Each wall is flat, endless, passes through zero and stands at right angles to its row. A trip goes straight from one point to another. List the walls that it crosses, first one first.

Walls:
(1): [  9 -17 -41]
(2): [59 25 -4]
(3): [-66  20 -10]
(4): [-10 -12   5]
(5): [-5 12 34]
(6): [ 2 -2 15]
Trips:
[-20  18  17] to [ -8  41 -36] -> 4, 6, 2, 5, 1
[-35   0  23] to [-51  40  28] -> none
[  8  65 -28] to [ 9 -5 -7] -> 3

Walls:
(1): [ -7  26  25 -14   3  33 -19  57]
(2): [ 36 -49   7   5 -21 -69  35 -27]
(3): [-33 -71 -19 -48  68  22  44 -74]
(4): [ 18 -17 -22  48  44 -19  47 -53]
Trips:
[-19 -35 -60 -24  17  70  52 -29] to [-18  20 -36  -3 -40 -33 -43  -2] -> 4, 3
[-20 -13  16  57 -37  -7  55 -35] to [ 28  30  29  28  49  35 -24  56] -> 3, 1, 2, 4
[  4  28 -37   7  -1  34  -5  31] to [ 19  36  85 -43  95   1  44 -15] -> 3, 4

Walls:
(1): [ 21 -17  17  21 -54 -43   7  55 -89  41  36   2  36   2]
(2): [-30 -29  17  52  -4 -35  19  31  34  12   0 -20 -20  45]
(3): [-13 -95  -3  32  -4 -22  23  -8 -75  -5 -17 -26  -4 -53]
(4): [-37   0  26 -60  31  -4  -1  -9 -53  11   1  18 -11   0]
(5): [ 42  59  49  57 -69  27  36  16 -45  50 -79  46 -22 -31]
(6): [-16 -17 -10   7  36  32 -26  -8  48  -2  33  36 -16 -16]
(7): [ 31 -48  44 -22  44  36 -70 -40 -11  94 -41 -11  -4  -4]
(8): [ -6  50  75 -67 -22  13 -35  41 -65  66 -12   5 -63  -9]
(9): [ -3 -17  19   6   3 -42 -73  33   5   5 -23 -88  -8 -56]
Trips:
[-21   6  -2  46 -47  -6  60 -13  -2  30  24  -5 -14  67] to [-29   9  67 -20 -67  10  19 -13  32 -15   9 -41 -19  16] -> 8, 1, 9
[-32 -32  14  -3  25  58 -23  13  19   1 -22  81  24   6] to [ 34   7  17  -4  20  10 -15   0 -23 -85 -15  41  17  58] -> 5, 7, 6
[-41   1 -16  29 -28 -32 -34  -5  80 -60 -51  23 -34 -25] to [  5  34  44  -2 -52  41 -47 -39 -25 -35  90 -44  54  24] -> 2, 1, 6, 8

Walls:
(1): [ 70 -16  39  -1 -28  -9 -11  10  56 -11  22  22  37 -12  -6  10 -19  12
  38  35   4   2 -37 -36 -35  -3  46 -21 -23  28 -34   4]
(2): [ 41  49  12 -37  17 -30  30 -26 -63  -1  43  -6  -2  17  18 -53 -32 -28
 -38  21 -14  -6   2 -37   3  60  26 -11 -14   6  -1  18]
(3): [-42  27  15 -29  53 -40  27 -28  -2  -8 -60  38  -4  30  45   5  25   2
  27 -39   0 -16   3  20 -40 -11 -41  44  63  -1  57 -47]
(4): [-28   8 -35 -32 -95  29 -38  18  62 -20 -11 -56  33  44  49 -27  -7  16
  14   8  35  30  48 -21 -47 -82  39 -16 -22  24  18 -29]
(5): [-40  -1 -69  19 -63 -40  25  78 -34 -27  -8 -26 -17  10   8 -62  34  -3
  -9   8  43   6   8 -26  -6  25   2  -5 -52  25 -27   8]
(6): [-13  18 -34 -41 -17  -2  -8  61 -25   7  21  39  10  42 -23  -6 -46  10
 -18 -18 -33 -45  35   6  26 -23  37   3  21  -4 -34  39]
Trips:
[ 32   2 -17  24  -9 -65 -10  29 -18  10   7   6  81  -7 -79  -3  -3 -12
 -23  20 -65  51  21 -38  12  11  20   0  -9  43  60 -33] to [ -9  12  76 -13  13 -26 -38 -11  22  14  17 -18   4  -6 -24 -64   6 -26
  -5   0  16  24  -3  -9  12   5 -48 -60 -25 -39  65  79] -> 6, 5, 1
[  3  49 -20  43   1  28 -21  -9  10  -1  19  15   0  52  -4  18  -9 -65
  41 -38  37 -85 -35 -36 -13  36  12 -19 -56  46 -11  45] to [-11   6  15 -61 -34 -17 -25  -6  31  37  -7  -8  17  32 -35  45 -11 -38
  59  53  25   9  13 -19  55 -22  26  -2  21  30 -19  49] -> 4, 5, 2
[ 31 -12  10   7  48   4 -28  32 -29   4  15 -29  -3 -26  21 -11   5   2
 -40  50   0  48 -18  -2   1  12  30  24 -26 -67 -16  29] to [ 27 -32  24 -30  -1  12  18 -26 -24 -71  -8  -5 -38  -7 -43  31  21 -57
 -14 -60  19  43  31  12 -39  49  40 -31  27  -4  75 -23] -> 5, 1, 3
[  8  61 -39 -54  39  25  37  20 -38 -41 -27 -26  32 -31  10 -27   6 -11
 -38  63  -6 -20  25 -41   0  -1 -18 -29  25  -9  50  31] to [-59  44  -8 -17   6  -1  20 -15 -15 -33  -9 -29 -91  21   5  -9  17 -20
  30   7 -24 -39  20 -41  46  19  -3 -69  17 -22  15  19] -> 4
[ 20  10  -6  56  -2 -25  17  26  18  75 -23  -7  -8  15  12  17 -86 -12
 -18  39  35   2 -35  -4  40  -7  23   0 -16 -32 -50 -41] to [-30  12   8 -24 -17 -24  -3 -35  82 -11  47  60 -22 -52 -23  -4 -44 -14
   2  60   9 -26  22 -88 -17 -18 -29 -14  17 -25 -23 -33] -> 5, 4, 6
[-49   6  15   9 -39  19 -26  42  -2  14  59  20  -1 -19 -12  -4   1 -53
  40  34 -11  -6  49 -15 -54  -9  -5  32  -2   2 -30  22] to [-29  -2 -17   5 -27 -19  41 -32  21   2 -18  -1  20 -27   8 -29  -2  12
  -1  -1  -6  -2 -13 -24 -32 -56  39  27   4 -19  -3  60] -> 3

Walls:
(1): [  9  68 -25  46  20  54   1   4 -26  -5  -8 -17 -77 -13  67   8   8  19
  34  -7  33 -53 -31 -35 -17  57  32  10 -25  22  42  28 -12 -17  14  31
 -25 -30 -12  -6  -5  61  31   5 -14 -32  16 -50]
(2): [-35  -8  12 -13 -39 -70  -8 -58 -15  15 -21 -36  -9  -5 -31 -26 -31  80
  -6   4  12   4  -5  32 -59 -27  32  -7 -42 -46 -35  -2   3  25 -18  29
  18 -13  90  26  13   9   0  45  51 -55 -23 -36]
(3): [ -6 -16  20  14  -3 -48  34  -7  18   4 -24  44  10  14  15   1 -14  -2
 -22  35  26  -2  48  15 -39 -16   9 -12 -25  40 -71  -5  -4   8  -7 -63
   5  15  33   8  -8  30  55 -67   2  -2 -20  -2]
(4): [ -2 -29  16  -4  12 -39  19 -24 -19  24  28 -22  10  12 -12  49 -21  66
   0  51 -40 -11 -47 -27 -18  34 -15  54  17  38 -52 -21  -7  28  -5   1
  27 -35   7 -42 -54 -30  -1  55 -45 -34  -6  38]
(5): [ 27  47  14  35 -17  61  15   9  -1 -11  27 -13 -17 -11  22 -38  -3 -19
   5   7  15  17  13 -59   1  23  19  18  28   6  34 -23  30  25  37 -40
   2 -36  17  10  14  16   4  -5 -11  -2 -60  -2]
(6): [-20 -12  33  24  24  -6   0  38  16  44 -18   5  -6  45  15 -52  16  -1
  -7   6  -2  13  11 -20 -29  16  90  -7  47  -7  15   5  22 -14  39 -11
  -8 -58  24  -5  25  10   3  21 -48  43  29 -17]
Trips:
[  4  43 -24  17 -38  -4  -2  15   5  12   0 -43 -13 -28 -57  23 -11  31
  -5  28  -7  18 -20 -40 -39  -6  38  -1 -71  -8 -34  46 -55   4  -4  20
  31 -18 -23 -34 -16  47  31  11  13  14 -24  12] to [ -9  73  12  25   0  -9  56 -24  14 -18 -10 -25   6  14  62  16 -52 -66
  27   2  65 -25 -37 -24 -44 -24  30  42  20  39 -66 -20 -40  -4 -30   6
 -41  -6 -40 -33 -12 -20  34 -57  14   2  -1 -25] -> 5, 2
[ -6 -55 -49 -61  14 -14 -40 -10  10  25   2  -2  22 -49 -40 -26 -30  -5
   3 -47 -12  17  26  52 -25   7  27 -21  -1  -9   9 -31   2  33 -17   9
  28   3  21  32  55  -1   0  -2 -36  48   9 -38] to [-33   2  -2 -34  38  -9  25  28  23 -15   5 -11 -24  39 -58   6  41 -10
   9  22  23 -19 -36  -8   4 -37  46  39  -2 -59   3   5  25  25 -23  17
  25  30   0   0 -61  54 -21  -1  27  12  42   9] -> 4
[ 16 -21  30 -17 -46 -46  -7  15 -18  20  16 -11  34 -38  11 -35 -16  -7
 -22 -12  46  34  -5  -2 -13  26   0  21  16  -2 -39 -22  28 -11 -37  21
   5 -14   9  70   9  -4 -15   4 -22 -33  -3  -5] to [ 46   5 -11  55 -52 -17  25   2 -52 -22 -44 -13   5 -14 -16 -15 -39 -14
  37   5 -30 -54 -33  -1 -38  -6  -5  11  -4  -5 -14  32 -26  17 -17  43
  38   5 -30  20  26  15 -29 -21   9  11  79  29] -> 5, 6, 3, 1
[ 25  -4  23  -8 -16   3 -57   2 -25 -19 -10  41  14  68  13  -4   6  48
  -4   3  64  26  19  21  16   7  30 -22  20 -26  17 -11 -17 -47  -3  38
 -19   9  15 -29 -32 -14 -29   8  -2   1   6   0] to [-39  -3  -6 -14  37 -68   2 -55  38  55 -11   9 -30 -17  16  12 -41 -38
 -11  17   1  -1  29  17 -31  39  -2 -10  -2  -3   3  24 -19  21  39 -51
  -2   9  21 -36 -11  -8  -7 -15  39   7  15  -1] -> 3, 4
[-16  21 -18  81  18  12  13  37 -24 -37 -29  28  24  -7  16 -33  59  -3
 -17 -16  -8  35  15 -61  20   3 -35  -9   2 -51  -8  10  16 -23  32 -18
  -9  -8  54 -22  -6 -12   2 -34 -28  -9   3 -18] to [ -6  27  -8 -38 -13  35 -12   3   3  21 -27 -30 -39  28 -27 -26  24 -27
   5  26  18 -33  -8   3 -14  -2  24 -54   5  27  54 -26 -32  44 -35 -44
  -4 -15   9 -15   9  18  39  36  40 -15  11 -20] -> 3, 2
[  2  18   1 -28 -36   2  32  -6 -13 -19  56  95  -6 -16 -30  13 -53  -5
 -17 -10 -17   1  23  -9  -1 -13  28  -7 -26  -5  -5 -37 -37 -24  23 -14
 -64  28 -56 -11   2   2  19  -3 -31   5  30  -3] to [-52  10  -1  39  16   6   0 -76  24 -39  22  18   1 -17 -55   5 -19  15
  -5  21 -44  29  12 -70  63  24  -9  -6 -28  24  -5  -1  21 -26  -6  17
  -1   9 -22   2  37 -30  -9  26  -2  26  -2 -25] -> 3, 4, 5

Walls:
(1): [-34  -4  21   6   9  40 -21 -11  -9  46  28 -24  -2 -35  33  11 -11 -64
  -4 -22  13  -7  -8 -24   4 -33   8   1 -24   5 -58 -61  28  -4 -67 -11
  -8 -36  19 -12  42  33 -21  34   3  23  31 -31]
(2): [ 60 -10  29 -52  32  15   3 -47 -38  12 -28 -14  14 -24  44  22  33  11
 -36  23 -11   5  14   5  19  10 -11  -6  15 -50 -38   9 -27 -39 -34  25
  -2 -28 -20 -11  12  -9  44  29 -60 -50  48  -7]
(3): [ 17  -3 -10 -22   5  70  24 -13 -24  -3  12   4  11 -69  11 -47  -2   6
   2  -3  31  69   8  15   9  18  54  12 -21 -18 -11  38 -12 -35 -22 -14
  34 -34  -4 -81   2   1  27 -13  64 -17 -54 -56]
(4): [  5 -25  28  10  -5   2  44  12 -64 -12  24 -24   6 -59  22  -9   2  16
 -28   0   6 -13  -4   4  -5  42   8 -23 -23 -19  24 -71   8 -22 -48  -2
 -51 -82 -56 -20   1  11 -34  48  73  -9 -47  14]
(5): [-18 -29 -17  17   3   0   2 -28  36 -50 -60 -28 -43  15  -7  35  24  27
  -6  20  18  11  52 -43  16   7 -23 -26  13 -11 -16  39  42  13  20   7
 -36  22  30  25  15  -1 -32  69  28 -21 -29 -21]
(6): [ -7 -15  41  47 -23   2 -50  55 -11 -17 -22 -21  57  -7  48 -22  11 -25
  22 -11   8   5 -69 -11  22 -67 -60  12 -15  28 -16 -12 -12  23 -15 -13
 -37 -18 -37  -3  52  -7  -8  14  -9 -12  29 -75]
(7): [-16  16   4 -48  33   0  10  -5 -15 -28  20  10  -5  15   9   8  -7 -27
  -6  -3 -13   5  46  -9   1  16  11  39 -11  46  11 -23 -35 -15 -26  22
  32 -59 -12   4  29  15 -17  -5 -35 -24   9  32]
Trips:
[ 38 -33  27  37  24 -20   5  -1  33  28 -50 -27  66   6  41 -40  41  30
  16 -26 -51  23 -13  -8  -5  67 -37 -23  -2  70 -29  14  23  22  13 -47
 -43 -17 -34   8  17  14   8  -6 -50  17 -30  -9] to [-26 -11  15 -15  10 -23 -62  -1  20 -18  36  16 -32  14  13 -11  38   4
 -14 -22 -23  71  -2  46  -8 -34 -51  13  -5  12  54 -15  34  -5  24 -10
   9  -4  31 -22   4 -14 -22 -16 -22  -8  12 -37] -> 4, 2, 7, 5
[ 38  37 -11  30 -61  -8 -45  18 -52 -18 -16  10  19 -39 -26  37   8 -45
 -16  -4  14 -28 -27   5 -13  24   4  47 -15   6 -14 -38  60  16  95 -12
   2  -4  12 -52 -10  -4   6  27  68  22  14 -24] to [-25  15  20  -8  11 -28 -16 -30  42  55 -22  47 -15   5  36  54  22 -22
   8   3   1  30   6  40  28 -24 -21  12  18  -4 -32  -9   1  -9 -10   1
   3 -27  40 -31  -7  61  15  22 -63  53  -1 -16] -> 4, 3, 2, 7
[ -8  34  22 -16 -28 -55  68  -2 -57 -69 -24   2  23   0 -11 -23  -4  31
 -18 -64  -9  15  13 -20 -33 -23 -21  14   7  34  -9 -10  12  24  -8  69
  26  47 -56  33   5  68 -69 -15   0  24 -37 -51] to [-21  -4 -38   8  12   2 -37 -23  14 -33  -9 -21  10   9   6  21  -8 -10
  25 -80  -9  46 -35   7 -22 -28  42  -3  21   2  16 -14  -2  95  -4  50
  32   6  23   2  59 -44 -24   5   0   6 -30 -19] -> 4, 1
